Each row of a before or after table is a point. One or more steps were done to the points. Then noise was added and the rows were shuffled. The steps act on columns, c1 being the first. Write out the steps. A step turns or swaps two columns, mirrors them in a line or flattens them onto one, adds a multiple of one to another, or multiplies or shifts one. Angles are multiples of 10 degrees, from the lower column toward the higher: turns from -170 to 170, lines from 10 to 170 but not 90. Use the fewest steps. Two steps may share a column if one is a turn and the other turns, adds or multiplies; they go together, in the order done. Otherwise the lowest column goes first.
(in the rows, 128 means zero)

Before, 9 rows:
[[110 142 170]
 [ 96 115  87]
 [115 102 144]
 [ 93 132 167]
 [ 99 146 145]
 [132 116 151]
 [111 103 155]
 [175 148  97]
 [211  97 138]]
After (9 x 3):
[[ 75 100 142]
 [171  96 139]
 [ 72 142 169]
 [ 56 116  85]
 [ 91 115 152]
 [ 59 145 144]
 [137 147  96]
 [ 53 131 166]
 [ 71 101 155]]
Steps: shift c1 by -40

Before (8 x 8):
[[118  71  98 119 114  98 131 123]
 [121 169  73  99 122 100 146 136]
 [141 170  83 108 178 104 103 139]
 [ 88 116 112  93 133 133 130 112]
 [ 90 131 141 127 108 152 155 151]
 [166 147 137 148 144 161 123  50]
 [137 145  61 145 151 131  91  87]
 [112 139 128  64 104 222 135 176]]
After:
[[ 95 131 129 143 166 109 161 150]
 [137 168 127 131 237 160 105 127]
 [118  74 129 114 175 156 133 138]
 [114 138 126 236 167  97 139 172]
 [123 169 131 132 181 166 148 125]
 [ 91 118 130 154 193 147 137 114]
 [166 146 129 131 203  92 120  45]
 [129 147 127 118 209 116  91  80]]
Steps: turn c1 and c7 by -10 degrees; add -0.3 times c2 to c8; multiply c3 by 0; turn c4 and c6 by -140 degrees; shift c5 by 60

Before, 13 rows:
[[116 182 106 163 156 168 133 122 153  36 158 146]
 [141 152 148  82  17 160 118 125  51 108 150 142]
 [134 117  98 142  94 164 136 140 149 152 144 127]
 [143 125 141 138 115 161  96 144 124 153 151 174]
 [132 104  97 163 160 138 136 137 120 149 112 145]
 [116 110 107 146  84 109  99  91 132 144 160 138]
 [140 124 185 146 149 162 103 125 152 136  86 130]
 [115 111 123 169 162 172 103 151  97 150 166 119]
 [148 139  99 160  88 167  87 112 109 137 141 132]
 [101 204 134 154 133  98 133 135 139 120 146 146]
 [152 166 105 116 114  17 121 125 155 157 161 120]
 [145 127 107 151 156 173 140  54 147 134 131 129]
 [115 125  96 122 130 159  90 120 132 151 132 136]]
After, 13 rows:
[[133 118  84 143  95 165 137 121 149 153 142 127]
 [114 125  91 123 129 158  89 129 132 153 134 128]
 [115 182 187 162 156 168 135 132 155  35 157 129]
 [151 165 163 115 113  17 121 125 156 156 161 126]
 [143 124 136 137 118 159  97 126 123 151 151 130]
 [100 202 249 155 134  99 134 126 140 119 147 128]
 [143 151 184  83  21 161 117 110  51 108 151 128]
 [144 128 107 153 142 172 141 131 146 133 131 127]
 [140 126 180 147 149 161 103 131 149 135  84 128]
 [113 112  99 168 164 171 104 136  99 149 165 128]
 [147 139 112 161  89 166  87 120 110 137 141 127]
 [131 105  62 164 161 139 135 136 120 149 112 130]
 [116 111  77 147  80 109  98 119 132 145 162 128]]
Steps: add 1.5 times c2 to c3; flatten c5 and c8 onto the line at 10 degrees; multiply c12 by 0

Before, 8 rows:
[[126 122 136 127 117 131 119 105 114 136 137 153 142 133 148 113 137 123]
 [131 147 130 130 121 121 117 119 105 122 152 143 127 128 136 116 142 122]
 [122 100 142  95 126  98 125 125 152 140 109 125 109 132  99 151 130 155]
 [119 127 108 124 132 119 108 113 105 132 134 137 143 128 151 132 149 136]
 [151 113 138 120 143 144 147 142 147 138 152 110 115 151 115  88 119 162]
 [146 119 130 129 120 121 125 146  85 133 155 157 143 126 148 116 140 109]
 [142 118 137 117 142 130 117 129 117 136 153 149 124 121 139 120 148 113]
 [138 106 133 136 144 137 144 157 149 122 134 133 127 123 104 117 129 150]]
After, 8 rows:
[[122  99 113 159 125 101 126 113 166 141 110 129 107 129 149 149 110 153]
 [127 120 122  86 117 129 114 149 124 136 141 151 140 140 105 114 133 122]
 [121 127 122  61 129 119 108 133 124 129 136 136 144 137 109 135 161 137]
 [147 108 128 173 144 141 148 142 140 140 150 110 113 105 133  88 111 162]
 [145 119 109  84 140 128 117 126 134 141 154 147 122 131 114 121 136 112]
 [130 150 117  65 119 120 117 130 119 124 152 140 126 130 122 117 137 124]
 [137 109 117 195 144 138 142 108 129 123 136 134 125 110 151 120 119 149]
 [147 117 123   7 121 119 124 106 110 135 154 157 147 113 108 119 140 108]]
Steps: turn c3 and c15 by -160 degrees; turn c3 and c17 by 60 degrees; turn c4 and c9 by -70 degrees; multiply c4 by 3; turn c8 and c14 by -140 degrees; add 0.7 times c6 to c8
